Each row of a before or after table is a point. One or more steps were done to the points. Then noise was added and the rows were shuffled. The steps act on columns, c1 being the first. Write out the steps. A step turns or swaps two columns, mirrors them in a line or flattens them onto one, adds a multiple of one to another, or multiplies or shifts one. Angles are multiples of 10 degrees, from the lower column toward the higher: turns from -170 to 170, lines from 10 to 170 but not 90. Use the fewest steps. Two steps may share a column if one is a turn and the other turns, adds or multiplies; they go together, in the order done. Otherwise the lowest column goes first.
In the rows, zero is written as 128.

Before:
[[177 200  78]
 [178 105  85]
 [138 157 115]
 [134 157 176]
 [218 114 151]
 [133 115 130]
 [154 106 151]
 [120 143 143]
 [150 136 107]
 [121 205  71]
 [120 117 167]]
After:
[[177 154  84]
 [134 164 177]
 [141 169 115]
 [216 204 153]
 [122 136 144]
 [122 110 165]
 [155 130 149]
 [131 119 130]
 [176 249  77]
 [151 160 108]
 [122 202  70]]
Steps: add 1 times c1 to c2

Before:
[[133 153 114 130 145 140 133 132 153]
 [129 138 127 142 107 105 129 126 163]
 [102 151 133 160 105 144 141 128 139]
 [117 144 129 145 103 136 128 127   7]
 [112  86 129 104 118 137 131 126 164]
 [134 155 155 125  97 145 135 127 161]
 [103 155 116 103  98 136 134 123 135]
 [109 155 144 133 176 102 153 126 120]]
After (8 x 9):
[[146 141 133 160 105 146 149 128 129]
 [142 138 117 103  97 137 149 123 127]
 [147 162 144 132 175 102 140 127  77]
 [133  34 129 145 104 136 138 126  51]
 [127 170 114 130 146 140 123 132 117]
 [128 153 127 141 107 105 127 126 155]
 [137 124 128 104 117 137 141 127 188]
 [127 156 155 125  96 144 121 128 146]]
Steps: multiply c7 by 0.4; turn c1 and c7 by -120 degrees; add 0.7 times c5 to c2; turn c2 and c9 by -50 degrees

Before:
[[121 141 124 129 132 120 134 142 128 112 126 131 134 138]
 [117 134 134 135 130 121 134 136 122 142 128 105 130 128]
 [123 139 134 118 104 110  70 134 123 134 114 131 126 139]
 [116 123 130 135 139 127 131 134 120 117 115 127 123 120]
 [135 126 116 124 135 114 131 142 123 123 120 116 112 131]
 [123 133 127 140 120 106 134 137 126 116 118 131 108 132]
 [132 123 118 138 139 107 130 142  68 137 124 132 126 133]
 [129 139 125 145 136 107 134 132 120 142 112 123 137 134]
 [128 124 114 136 130 105 134 123 125 137 128 130 133 135]
 [138 129 114 125 116 132 128 142 128 116 125 124 119 114]
 [121 145 117 124 134 135 121 117 124 145 123 130 132 136]
 [131 139 135 130 133 107 132 130 130 145 129 129 130 120]
 [129 125 140 139 136 130 132 123 125 142 122 128 129 140]]
After:
[[135 139 135 131 115 111 139 130 132 116 130 130 129 120]
 [133 124 114 136 122 108 140 123 122 121 133 128 128 135]
 [125 145 117 122 114 130 116 117 120 117 132 126 123 136]
 [136 126 116 117 124 119 139 145 118 136 112 121 120 131]
 [125 125 140 137 114 130 131 123 122 120 129 127 122 140]
 [118 123 130 136 124 121 124 134 112 143 123 129 115 120]
 [120 134 134 116 119 117 129 143 116 117 130 109 128 128]
 [137 123 118 146 114 112 139 140   8 126 126 137 124 133]
 [129 133 127 146 141 106 137 135 124 134 108 134 118 132]
 [169 139 134 123 146 110  87 132 118 111 126 133 114 139]
 [133 139 125 142 114 110 140 134 112 120 137 125 112 134]
 [133 129 114 126 144 137 133 143 128 132 119 129 125 114]
 [123 141 124 136 132 118 131 140 128 144 134 136 126 138]]
Steps: turn c1 and c6 by 30 degrees; turn c1 and c7 by 40 degrees; turn c8 and c12 by 20 degrees; add 1 times c12 to c4; turn c5 and c10 by 150 degrees; multiply c9 by 2; swap c11 and c13

Before, 14 rows:
[[123 138 120 129 153 156 152 116 113 155 128 104 132 124 142 132 121 146
  142 140 126 108 120 115]
 [123 140 112 114 157 153 109 146 116 120 128 111 132 113 133 124 110 147
  111 143 112 116 120 117]
 [106 142 113 152 144 158 122 129 122 154 126 109 142 113 146 119 119 145
  136  71 110 138 185 132]
 [104 139 137 202 160 129 143 139 111 160 132 142 144 114 131 157 192 147
  123 138 138 105 120 124]
 [138 110 114 144 136 131 102  84 106 160 124 167 138 121 106 118 108 140
  120 144 124 125 141 129]
 [124 138 115 129 150 157 149 136 122 160 131 114 105 124  36 126 103 140
  141 128 119 103 138 139]
 [115 143 117 158  87 119 151 127 189 155 128 106 136 114 138 116 118 148
  109 142 137 105 140 159]
 [ 84 103 153 123 160 151 152 118 139 140 130 137 117 127 112 125 125 122
  113  24 119 145 137 117]
 [137 135 120 161 163 155  96 126 128  95 134 133 140 131 138 128 107 130
  139 146 111 132 126 121]
 [115 125 113 136 136  96 154 113 140 155 170 133 145 115 146 116 131 135
  114 134 111 123 180 154]
 [130 132 146 121 126 118 112 134 108 125 157 179 136 115 136 131 120  50
  137 135 168 209 130 128]
 [114 123 117 139 119 141 150 136 119 121 128 109 127 112 111 120 110 131
  127 109 112 117 121 156]
 [130 122 117 125 150  72 116 139 117 155 179 111 122 149 139 169 107 145
  136 143 123 134 122 152]
 [127 139 114 115 105 128 156 140 107 141 126 108 140 160 144 125 116 145
  121 129 114 174 135 113]]
After:
[[ 83 100 113 153 159 151 124 116 243 142 130 137 135 126 128 114 125 123
   99   7 121 145 109 117]
 [124 140 138 112 160 152 113 145 103 119 127 109 116 114 132 132 107 147
   96 138 112 116 143 116]
 [135 135 133  87 164 154 145 125 111  95 134 131 141 131 131 136 104 131
  152 149 109 133 133 122]
 [115 144 143 142  88 119 164 126 160 155 131 107 140 112 139 133 116 148
   90 183 138 106 123 157]
 [137 112 149  96 137 134 137  84  94 160 123 170 129 120 129 102 106 140
  114 135 125 122 122 130]
 [113 121 135 145 119 141 145 137 141 122 129 106 136 113 128 110 109 132
  125 100 115 118 139 156]
 [131 122 134 121 150  73 117 138 103 155 179 111 131 148 102 152 108 141
  146 141 123 131 139 152]
 [114 124 168 147 135  95 153 115 133 155 171 133 120 116 141 140 131 136
  101 144 111 120  91 154]
 [123 138 146 152 151 155 123 136 121 161 130 112 149 123 108  38 103 141
  153 124 119 102 127 140]
 [106 144 170 114 145 159 151 130 181 155 125 109 132 113 139 139 119 146
  144  56 110 140  85 133]
 [103 139 115 121 161 131 197 139 104 162 132 140 162 113 111 140 193 147
  119 129 140 103 129 125]
 [123 140 130 151 151 155 139 116 105 152 127 103 122 125 127 142 120 146
  157 135 126 108 139 115]
 [127 137 142 154 107 128 134 142 109 139 125 108 109 161 133 140 115 144
  116 117 114 175 128 116]
 [130 132 116 113 126 119 122 133 106 125 159 179 117 114 127 135 121  49
  147 125 169 210 116 127]]
Steps: turn c3 and c23 by -150 degrees; turn c4 and c13 by 140 degrees; turn c4 and c7 by -70 degrees; multiply c20 by 1.6; turn c9 and c20 by 40 degrees; turn c15 and c16 by 70 degrees; multiply c15 by 0.7; multiply c19 by 2
